Each row is a point. Each table stands for the endless flat space through its points: a line for two points, a plane for three, and so on. Write the one point that lies in both, or say that there is none.

First (2 x 4):
[[  9.0 -15.7  21.2  -4.8]
 [  0.2 -12.9   8.4  -8.8]]
Second (3 x 4):
[[ -1.5   0.1  -3.5 -10.6]
 [ 11.7 -11.5  11.3 -23.4]
 [ -4.0 -11.4   8.0   0.6]]
They share: [  2.4 -13.6  11.6  -7.8]

First (4 x 8):
[[ 26.2  20.6  22.3   1.0 -17.0  -5.8 -17.7 -44.9]
 [ 10.4  28.2  10.5  -9.5 -21.2 -18.1   4.8 -28.0]
 [ -5.5  -3.3  17.4  -0.4   7.4 -12.5  30.7  -3.8]
 [-12.7   9.3  11.4  -6.9  -7.4  -7.4  24.2  -9.5]]
Second (5 x 8):
[[  7.5  38.0  27.0   3.5  -9.7  -9.8  20.1 -39.2]
 [ -0.8  25.4  37.9  -4.2  -8.6 -38.2  -5.3 -30.8]
 [ 12.9  -9.2  13.3  -2.5  -7.6  -0.2  21.7   2.6]
 [  5.7  30.7  19.8   7.0 -17.1  -1.8  31.3 -32.6]
 [ -1.7  38.3   4.5  20.9 -15.0 -10.3  14.6 -26.8]]
They share: no point

First (4 x 11):
[[-17.3   8.4   0.3  13.1   6.4 -27.5   8.0   9.4 -27.7 -19.9   0.5]
 [-18.3   9.4  -0.4  14.1  -6.4 -19.0  -1.0  16.4 -29.9 -26.0  16.3]
 [ -7.2   2.1 -10.6   3.9 -18.2  -6.6 -18.2  25.4 -30.6 -16.6  32.3]
 [-28.2  19.5  23.3   8.7  17.2 -24.3  10.6  10.4  -7.5  -6.1 -31.9]]
Second (6 x 11):
[[-12.7  35.7  -0.3   7.3  12.3 -12.0  -4.4  27.2 -19.2  -8.2  -0.7]
 [ 11.8  37.8  24.4  -1.6  -4.8  -3.5   9.1  24.2 -28.4 -30.8  -7.1]
 [  4.1  30.5  17.0   1.4  22.9  -8.2  20.6   6.2 -12.1 -39.3  -8.8]
 [-32.3  20.8   9.1   3.2  12.1   4.1  -1.9  45.2 -20.1  -4.6   9.5]
 [-14.7  25.4  -4.2   9.0   4.1 -22.4 -12.1  14.2 -15.3  -7.7  -1.2]
 [-40.2  -1.6  -8.8  17.1   5.0 -23.0 -12.9  15.8 -11.7   2.6   6.5]]
They share: [-19.2  12.1   8.0   6.9  -2.8 -13.6  -5.2  19.4 -18.5 -12.8   1.9]

First (4 x 14):
[[ 24.1  -1.1  16.1  12.0   0.5  20.1  -5.0 -27.7  -5.8  18.6 -32.4   2.9
  -15.1   2.3]
 [ 24.2   6.0   1.2  28.3 -11.0  22.8  10.3 -10.3 -12.3  35.9 -14.9  19.0
    5.3 -25.8]
 [  4.8  11.2 -12.7   9.8 -13.6  10.3  14.5   5.2 -23.4  17.8  -1.7  22.6
   -1.6 -16.6]
 [ 28.8  -1.0  16.1  10.2  -1.2  22.3  -2.7 -28.4  -2.4  16.2 -30.3   0.2
  -17.0   1.0]]
Second (4 x 14):
[[ 10.8 -16.9  11.4  10.0  -4.2  11.8  12.3   3.3 -24.3  24.4 -15.9  16.8
  -13.6 -16.4]
 [ 15.3  -3.4   8.7   5.6  -2.7  17.5   2.4  -4.5 -18.5  19.8 -17.7  12.3
   -6.8  -7.7]
 [ 16.9  31.5  -7.2  11.7  -7.8  19.9  -8.7 -27.8  -6.0   9.7 -20.8  10.9
    0.9   5.8]
 [ 11.2   5.1   0.9   8.1  -1.5  14.5   0.3 -10.1 -16.2  24.4 -18.7   9.7
   -4.5  -3.2]]
They share: [ 12.1   5.0   1.7  11.8  -5.7  14.1   3.6 -10.9 -16.3  19.4 -18.1  14.1
  -7.4  -6.5]
